Each row of a before or after table is a point. The points were changed in one or more steps. Then noise was added and the rows were shuffled. The steps act on columns, c1 being the first. Write out the steps. A step turns or swaps two columns, mirrors them in a line or flattens them onto one, adds a multiple of one to another, or multiplies or shifts one. Angles are multiples of 10 degrees, from the lower column toward the higher: turns from -170 to 170, lines from 10 to 170 but not 90. Use the fewest steps. Two steps may share a column if one is a turn and the other turns, adds or multiplies; they go together, in the order done. Otherwise the lowest column goes first.
In the rows, 128 means zero.

Before (14 x 3):
| 149 |  48 | 149 |
| 150 |  81 | 163 |
|  69 |  67 | 155 |
| 192 |  66 | 120 |
| 163 | 154 | 134 |
|  93 | 134 | 103 |
| 144 | 126 | 154 |
| 143 | 174 | 144 |
| 123 |  75 |  98 |
| 137 |  84 | 137 |
| 141 | 211 | 158 |
| 129 | 103 | 117 |
| 151 | 135 | 167 |
| 154 | 103 |  67 |
After (14 x 3):
| 107 | 185 | 191 |
| 159 | 183 | 186 |
| 100 | 100 | 146 |
| 136 | 102 | 162 |
| 208 | 165 | 119 |
|  79 | 178 | 121 |
| 113 |  83 | 132 |
| 148 | 161 | 155 |
| 132 | 115 | 154 |
| 155 | 155 | 179 |
| 135 | 136 |  85 |
| 107 |  40 | 129 |
| 131 | 187 | 125 |
| 133 | 152 | 132 |
Steps: turn c2 and c3 by 150 degrees; turn c1 and c3 by 130 degrees

Before:
| 155 |  87 | 149 |  86 |
| 128 |  87 | 152 | 127 |
| 126 | 203 | 119 | 143 |
| 129 |  94 | 150 | 103 |
| 138 |  78 | 183 |  97 |
|  82 | 125 | 119 | 141 |
| 137 | 110 | 141 | 100 |
|  76 | 150 | 148 | 110 |
| 118 | 152 | 119 | 121 |
|  63 | 109 | 120 | 154 |
| 116 | 120 | 209 |  96 |
|  97 | 123 | 197 |  77 |
| 137 | 154 | 154 |  83 |
| 137 |  98 | 145 |  88 |
After:
| 113 | 134 | 198 | 208 |
| 132 |  94 | 158 | 129 |
|  95 | 109 | 145 | 128 |
|  94 |  89 | 194 | 125 |
| 121 | 135 | 210 | 161 |
| 163 | 152 | 144 | 224 |
| 146 | 204 | 110 | 124 |
| 218 |  98 | 128 | 226 |
| 130 | 150 | 112 | 151 |
|  90 |  98 | 151 | 132 |
| 105 |  97 | 159 | 142 |
|  80 | 154 | 145 | 131 |
|  63 |  92 | 152 | 101 |
| 186 | 129 | 119 | 201 |
Steps: multiply c1 by 2; turn c1 and c4 by -120 degrees; turn c2 and c3 by -10 degrees

Before (13 x 6):
|  88 | 111 | 162 | 166 | 226 | 165 |
| 112 |  80 | 132 | 120 | 117 | 196 |
| 120 | 108 | 142 | 111 | 194 |  96 |
| 173 | 128 |  94 | 119 | 209 | 158 |
| 103 | 143 |  64 |  76 | 148 | 197 |
| 143 | 118 |  89 |  76 | 137 | 142 |
| 120 | 122 | 121 | 109 | 133 | 145 |
| 101 |  40 | 155 | 152 | 189 | 193 |
| 174 | 145 | 118 |  93 | 117 |  82 |
|  91 |  73 | 165 | 109 | 123 | 110 |
|  86 |  91 |  79 | 163 | 144 | 171 |
|  91 |  89 | 163 | 127 | 129 | 154 |
| 123 | 100 | 112 | 112 | 111 | 103 |
After:
| 115 | 156 | 161 | 199 | 162 | 248 |
| 156 | 132 | 140 | 149 | 112 | 156 |
| 147 | 133 |  89 | 140 | 185 | 150 |
| 151 | 166 |  78 |  82 | 212 | 218 |
| 220 | 138 |  91 |  94 | 180 | 246 |
| 174 | 154 |  95 | 115 | 117 | 205 |
| 137 | 114 | 143 | 192 | 142 | 192 |
| 181 | 136 | 127 | 134 | 113 | 248 |
| 171 | 166 | 179 | 114 | 166 | 221 |
| 107 |  85 | 130 | 166 | 118 | 130 |
| 119 |  81 | 128 | 150 | 214 | 212 |
| 132 | 133 | 125 | 145 | 132 | 196 |
| 190 | 157 |  86 | 130 | 109 | 162 |
Steps: mirror c1 and c2 in the line at 130 degrees; turn c3 and c4 by -160 degrees; turn c3 and c5 by 20 degrees; shift c6 by 50

Before:
| 163 |  88 | 161 |  66 | 149 |  79 | 138 | 141 |
| 165 | 175 | 137 | 102 | 111 | 178 |  88 | 183 |
|  81 |  80 | 132 |  65 |  73 | 150 |  94 | 168 |
| 112 | 151 | 179 | 141 | 110 |  89 | 112 | 166 |
|  96 | 175 | 166 | 137 |  88 | 133 |  78 | 115 |
| 175 | 154 | 165 | 177 | 114 |  93 | 122 | 138 |
| 103 | 171 |  84 |  83 | 109 | 108 |  99 | 119 |
| 135 |  60 | 163 | 100 | 148 | 166 |  85 | 204 |
After:
|  54 | 149 |  90 |  72 | 202 | 132 | 120 | 138 |
| 155 | 151 |  96 | 170 | 169 |  94 | 108 | 118 |
| 175 | 178 |  95 | 165 | 142 | 117 | 127 | 171 |
|  45 |  93 |  87 | 133 | 173 | 139 | 124 |  61 |
| 200 | 105 | 114 | 119 | 183 | 148 | 141 | 113 |
|  88 |  81 |  58 | 102 | 121 |  94 | 107 | 103 |
| 167 | 172 | 127 |  70 | 132 | 102 | 115 | 140 |
| 181 |  93 | 136 | 194 | 145 |  94 | 116 | 133 |
Steps: multiply c2 by 1.3; turn c1 and c2 by -70 degrees; mirror c3 and c4 in the line at 70 degrees; turn c5 and c8 by -130 degrees; flatten c6 and c7 onto the line at 30 degrees

Before, 9 rows:
| 118 | 140 |  99 | 175 |  75 | 111 | 180 |  94 | 166 | 130 |  47 |
| 132 |  86 | 162 | 151 | 163 |  73 |  70 |  96 | 194 | 105 |  50 |
| 104 | 130 |  89 | 143 | 151 | 132 |  89 | 198 |  56 | 202 |  96 |
|  46 | 151 | 130 | 152 | 142 | 162 | 106 | 129 | 149 |  93 |  87 |
|  47 | 112 | 139 | 163 |  93 | 138 | 214 |  85 |  96 | 119 | 119 |
| 136 | 148 | 155 | 145 |  98 | 109 | 112 | 105 |  56 | 140 | 150 |
| 163 |  95 | 126 | 129 | 117 | 145 |  94 | 149 |  92 | 112 | 127 |
| 189 | 132 | 174 |  74 | 140 | 137 | 104 | 136 | 136 | 104 | 133 |
| 156 | 134 | 171 | 117 |  58 | 160 | 140 | 159 | 161 | 154 | 140 |
After (9 x 11):
|  55 | 110 | 164 | 145 | 100 | 149 | 111 | 106 | 133 | 142 | 127 |
|  62 | 132 |  77 | 142 | 150 | 130 |  89 | 100 | 163 |  31 | 129 |
|  88 | 145 | 127 | 130 | 117 |  95 |  92 | 153 | 100 | 119 | 129 |
| 126 | 137 | 167 |  75 | 139 | 132 | 105 | 152 |  67 | 132 | 102 |
| 163 | 162 | 105 | 152 | 142 | 149 | 106 | 159 | 205 | 145 |  95 |
| 110 | 139 | 130 | 163 |  92 | 112 | 214 | 114 | 213 | 170 | 114 |
| 167 | 109 |  55 | 177 |  75 | 140 | 179 | 110 | 134 | 156 |  85 |
| 192 |  73 | 105 | 151 | 162 |  86 |  70 | 132 | 112 | 168 |  47 |
| 156 | 160 | 168 | 117 |  58 | 133 | 139 | 120 |  95 |  86 | 110 |
Steps: turn c1 and c9 by -100 degrees; swap c2 and c6; turn c3 and c11 by -40 degrees; mirror c8 and c10 in the line at 150 degrees

Before (11 x 12):
| 144 | 165 |  82 |  61 | 112 | 144 | 114 | 126 | 126 | 111 | 135 |  63 |
| 118 | 120 | 168 |  86 | 157 | 129 | 116 | 186 |  77 | 164 |  95 | 168 |
| 104 |  90 |  76 | 103 | 132 | 125 | 128 | 107 | 160 |  91 | 123 | 144 |
|  85 | 121 | 184 | 158 | 108 | 134 | 119 | 114 | 148 | 100 | 167 | 165 |
| 102 | 146 | 138 | 105 | 182 | 170 | 182 | 150 | 146 | 159 | 129 | 115 |
| 129 |  78 | 147 |  56 | 130 | 148 | 177 | 200 | 171 |  95 | 179 | 140 |
|  90 |  86 |  94 |  85 | 117 | 109 | 107 |  87 | 137 |  98 |  94 |  73 |
| 172 | 138 | 172 | 119 | 162 | 128 | 113 | 107 | 172 | 188 | 180 |  81 |
| 135 | 121 | 113 | 107 | 217 |  96 | 151 | 181 |  93 | 190 | 137 |  78 |
| 170 | 169 | 105 |  85 | 148 |  98 | 180 | 100 |  76 |  91 |  95 |  88 |
| 142 | 113 | 175 | 164 | 164 | 112 | 129 | 165 | 175 | 141 | 134 | 119 |
After, 11 rows:
| 100 |  95 | 182 | 102 | 128 | 157 |  96 | 148 | 172 | 149 | 122 | 246 |
| 110 | 125 | 146 | 108 | 170 | 184 | 150 | 109 | 103 | 185 | 146 | 142 |
| 122 | 138 | 122 | 103 |  96 | 216 | 105 | 141 | 161 | 189 | 122 |  68 |
| 149 |  95 | 122 |  80 |  99 | 150 | 191 |  59 | 192 | 134 | 169 |  78 |
|  97 | 167 | 170 | 177 | 136 | 110 | 135 |  76 |  95 |  99 | 119 | 230 |
| 185 | 178 | 173 | 137 | 128 | 161 |  78 |  67 | 101 | 164 | 137 | 149 |
| 116 | 123 |  88 |  86 | 123 | 131 | 155 |  67 |  89 |  98 |  93 |  81 |
| 142 | 179 | 171 |  69 | 149 | 130 | 190 | 160 |  90 | 135 |  77 | 205 |
| 157 | 134 | 161 | 178 | 113 | 165 | 122 | 122 |  89 | 139 | 115 | 164 |
|  94 |  94 | 112 |  76 | 109 | 115 | 133 |  47 | 107 |  93 |  86 |  47 |
| 142 | 134 | 106 |  48 | 143 | 112 | 130 |  87 | 137 | 107 | 163 |  32 |
Steps: mirror c1 and c9 in the line at 10 degrees; swap c2 and c11; turn c3 and c4 by 20 degrees; add 1.5 times c3 to c12; swap c5 and c6; turn c7 and c10 by 40 degrees; shift c8 by -40

Before (14 x 14):
|  89 |  87 | 191 | 121 | 118 | 167 |  99 | 160 | 119 | 118 | 109 | 106 | 153 | 116 |
|  94 | 153 |  87 | 183 | 120 | 163 | 112 | 108 | 130 |  95 | 116 | 177 | 147 | 150 |
| 114 | 110 | 129 | 129 |  50 | 157 | 114 | 148 | 106 |  99 | 163 | 101 |  93 | 150 |
| 158 | 153 | 117 | 151 |  59 | 165 | 151 | 177 | 147 |  77 | 137 | 117 | 114 |  94 |
| 144 | 114 | 145 | 108 |  47 | 128 | 138 | 144 | 135 |  95 | 194 |  81 | 146 |  75 |
|  99 | 104 | 135 | 110 | 116 | 220 | 106 | 130 | 132 | 112 | 149 | 115 | 117 | 127 |
| 133 | 177 | 121 | 121 |  66 | 134 | 112 | 171 | 117 | 113 | 201 | 128 | 134 | 101 |
| 124 | 159 | 147 | 100 | 111 |  95 | 147 | 153 | 141 |  84 | 186 | 107 | 123 | 102 |
| 127 | 127 | 183 | 118 | 103 | 194 | 161 | 126 | 101 | 148 | 129 | 108 | 126 | 105 |
| 155 | 179 | 156 | 137 | 121 | 176 | 121 | 109 | 127 |  93 | 162 | 165 | 168 | 169 |
| 137 | 133 |  67 | 163 | 113 | 184 |  97 | 139 |  86 |  92 |  94 | 124 | 145 | 157 |
| 103 |  66 | 197 | 143 | 153 | 196 | 138 | 157 |  96 | 132 | 165 | 104 | 173 | 153 |
| 140 | 136 | 144 | 119 | 101 | 105 | 138 | 162 | 171 | 134 | 176 | 103 | 157 | 136 |
| 127 |  79 | 190 | 130 | 146 | 167 |  91 | 126 | 131 | 131 | 155 | 136 | 107 |  90 |
After:
|  99 | 105 | 147 | 132 | 127 | 123 | 153 | 130 | 135 | 111 | 150 | 116 | 221 | 127 |
| 114 | 110 | 127 | 130 | 224 | 158 | 179 | 148 |  85 | 100 | 162 | 101 | 163 | 151 |
| 127 | 127 | 148 | 180 | 189 | 118 | 113 | 126 |  73 | 149 | 129 | 108 | 192 | 105 |
| 137 | 133 |  84 |  73 | 125 | 101 | 162 | 139 |  45 |  92 |  94 | 124 | 181 | 157 |
| 159 | 153 | 103 | 121 | 243 | 135 | 142 | 177 | 167 |  76 | 137 | 117 | 167 |  95 |
| 144 | 114 | 150 | 140 | 247 | 111 | 160 | 143 | 142 |  94 | 194 |  81 | 125 |  75 |
| 132 | 177 | 135 | 120 | 201 | 121 | 173 | 171 | 107 | 112 | 201 | 128 | 132 | 101 |
| 127 |  79 | 137 | 189 |  73 | 141 | 152 | 126 | 133 | 132 | 155 | 135 | 171 |  89 |
| 102 |  66 | 125 | 198 | 101 |  71 | 107 | 157 |  64 | 132 | 165 | 104 | 187 | 154 |
|  89 |  88 | 145 | 190 | 118 |  96 | 158 | 160 | 110 | 118 | 110 | 106 | 163 | 115 |
| 141 | 136 | 138 | 143 | 173 | 103 | 132 | 162 | 215 | 134 | 175 | 104 | 100 | 135 |
| 124 | 159 | 159 | 142 | 167 | 138 | 121 | 153 | 155 |  85 | 186 | 107 |  97 | 102 |
| 156 | 179 | 123 | 158 | 132 |  80 | 137 | 109 | 126 |  93 | 162 | 164 | 168 | 169 |
|  95 | 153 |  67 |  97 | 127 | 103 | 145 | 108 | 132 |  95 | 114 | 177 | 159 | 151 |
Steps: turn c3 and c4 by 80 degrees; turn c5 and c7 by -150 degrees; multiply c5 by 1.6; turn c6 and c13 by 100 degrees; multiply c9 by 2
